Rows are points. Each copy is the shape, with its points in the same order, stretched, turned, moved and blurred by noise. Is it also mirrored, or only turned?
In the rows, 128 means zero.

Shape, 7 rows:
[[148 133]
 [ 63 116]
 [148 127]
 [ 43 105]
 [150 143]
 [ 98 121]
 [103  92]]
Copy 1, 7 rows:
[[122  96]
 [112 160]
 [128  98]
 [106 167]
 [144 106]
 [116 135]
 [ 88 110]]
Copy 1 is: only turned
Copy 2:
[[130 145]
 [159  54]
 [126 136]
 [159  26]
 [139 152]
 [147  87]
 [115  71]]
Copy 2 is: mirrored

Shape (9 x 3):
[[ 67 142 102]
 [117 152 154]
 [ 62 128 109]
 [ 83 163  98]
 [112 163  96]
 [149  98 156]
 [118 145 131]
 [149  67 173]
 [ 84 149 125]]
Copy 1:
[[109 200 142]
 [ 97 133 118]
 [126 210 135]
 [ 99 175 147]
 [ 93 156 161]
 [151 100 125]
 [ 99 130 140]
 [191 112 110]
 [ 96 171 133]]
Copy 1 is: only turned
Copy 2 (9 x 3):
[[143  73  75]
 [115 149  98]
 [130  66  82]
 [167  85  70]
 [172 100  99]
 [ 67 164 159]
 [128 134 101]
 [ 34 177 186]
 [132 102  76]]
Copy 2 is: only turned
Copy 3 (9 x 3):
[[ 75 130 104]
 [140 137 116]
 [ 67 137 112]
 [ 91 111  97]
 [108  96 105]
 [145 141 161]
 [128 125 117]
 [146 159 180]
 [104 133 106]]
Copy 3 is: only turned

Shape (7 x 4):
[[170 104 156 118]
 [ 88 110  94 141]
 [220 130 182 133]
 [112 151 108 138]
 [ 82 138 148 122]
 [ 87 105  93 131]
 [110 126 109  88]]
Copy 1 (7 x 4):
[[150 145 131 155]
 [109 113 100  79]
 [140 163 115 191]
 [ 82 106  85 116]
 [ 64 100 131 155]
 [115 107 109  79]
 [114  63 107 144]]
Copy 1 is: mirrored
Copy 2 (7 x 4):
[[140  81 121 175]
 [164 180 119 103]
 [121  11 141 170]
 [129 149 149  96]
 [ 97 158  96 104]
 [165 187 119 112]
 [123 172 150 160]]
Copy 2 is: mirrored
Copy 3, 7 rows:
[[193 124 133 160]
 [134  91 138  63]
 [180 134 124 223]
 [107 127 148  94]
 [135 157 128  96]
 [141  96 142  61]
 [162 148 173  72]]
Copy 3 is: mirrored
Copy 4, 7 rows:
[[125 142 165 119]
 [122  80 107  85]
 [145 190 150 146]
 [119 105  82 116]
 [ 81 139  96  99]
 [109  73 115  86]
 [ 74  89 118 116]]
Copy 4 is: mirrored

Shape, 12 rows:
[[115  53 193 133 136 114 131 111]
 [129 161 112 151 128 126  88 119]
 [118 161 174 146 127 127 119 112]
 [142 136 108 144 176 135 110 217]
 [142 159 121 124 121 132 136 138]
 [130 108 120 109 136 129 131 117]
 [146 142 126 134 151 127 131 109]
 [146 161 103 113 122 112 116 124]
 [ 46 163  98 157 140 127 116 129]
 [132 126 116 154 127 142 131 159]
 [137 146 137 139 137 137 135 108]
 [144 152 116 157 142  89 133 123]]
Copy 1:
[[164 182 125 200 177 117 114 118]
 [147 155 121  68 122 106 112 101]
 [182 166 137  90 152 125 126 138]
 [140  50 104 101  90  94  77 107]
 [137 121 156  95 115 130 137 119]
 [118 145 132 140 134 120 137 120]
 [142 141 110 110 130 143 138 121]
 [133 145 144  91  98 128 145 109]
 [126 157 134  49 126 113  63 157]
 [130 105 142 110 128 114  95  94]
 [145 144 128 106 144 139 134 125]
 [156 147 125  99 102 166 111  96]]
Copy 1 is: only turned
Copy 2 (12 x 8):
[[207 155 123 146 132 222  65 108]
 [108 109  95 107 105 110 167 178]
 [151 150 103 102 150 172 183 165]
 [ 61  69 130 112  68 115 175 104]
 [ 98 131 131 117 132 108 178 126]
 [133 131 114 155 117 132 118 120]
 [107 120 113 161 123 153 150 143]
 [ 90 105 123 126 136  88 162 135]
 [ 91 130   7  97 114 151 199 179]
 [102 137 123 109  98 129 147 122]
 [119 149 109 140 130 156 157 147]
 [ 66 109 116 140 154 155 148 136]]
Copy 2 is: only turned
Copy 3:
[[159 151  53 114  95 102 102 100]
 [114 133 136 128 120 140 119 165]
 [109 174 110 157 105 118  89 123]
 [ 92 137 135  60 191 121  87 127]
 [128 122 153 143 144 120 106 119]
 [157 108 127 118 138 110 148 127]
 [117 115 139 131 109 101 132 124]
 [128 106 154 134 150 114 114 154]
 [132 218 150 105 161 141 142 175]
 [135 139 133 114 130 140 100 108]
 [123 126 133 146 105 112 124 115]
 [123 134 144 120 116 106  82 149]]
Copy 3 is: only turned
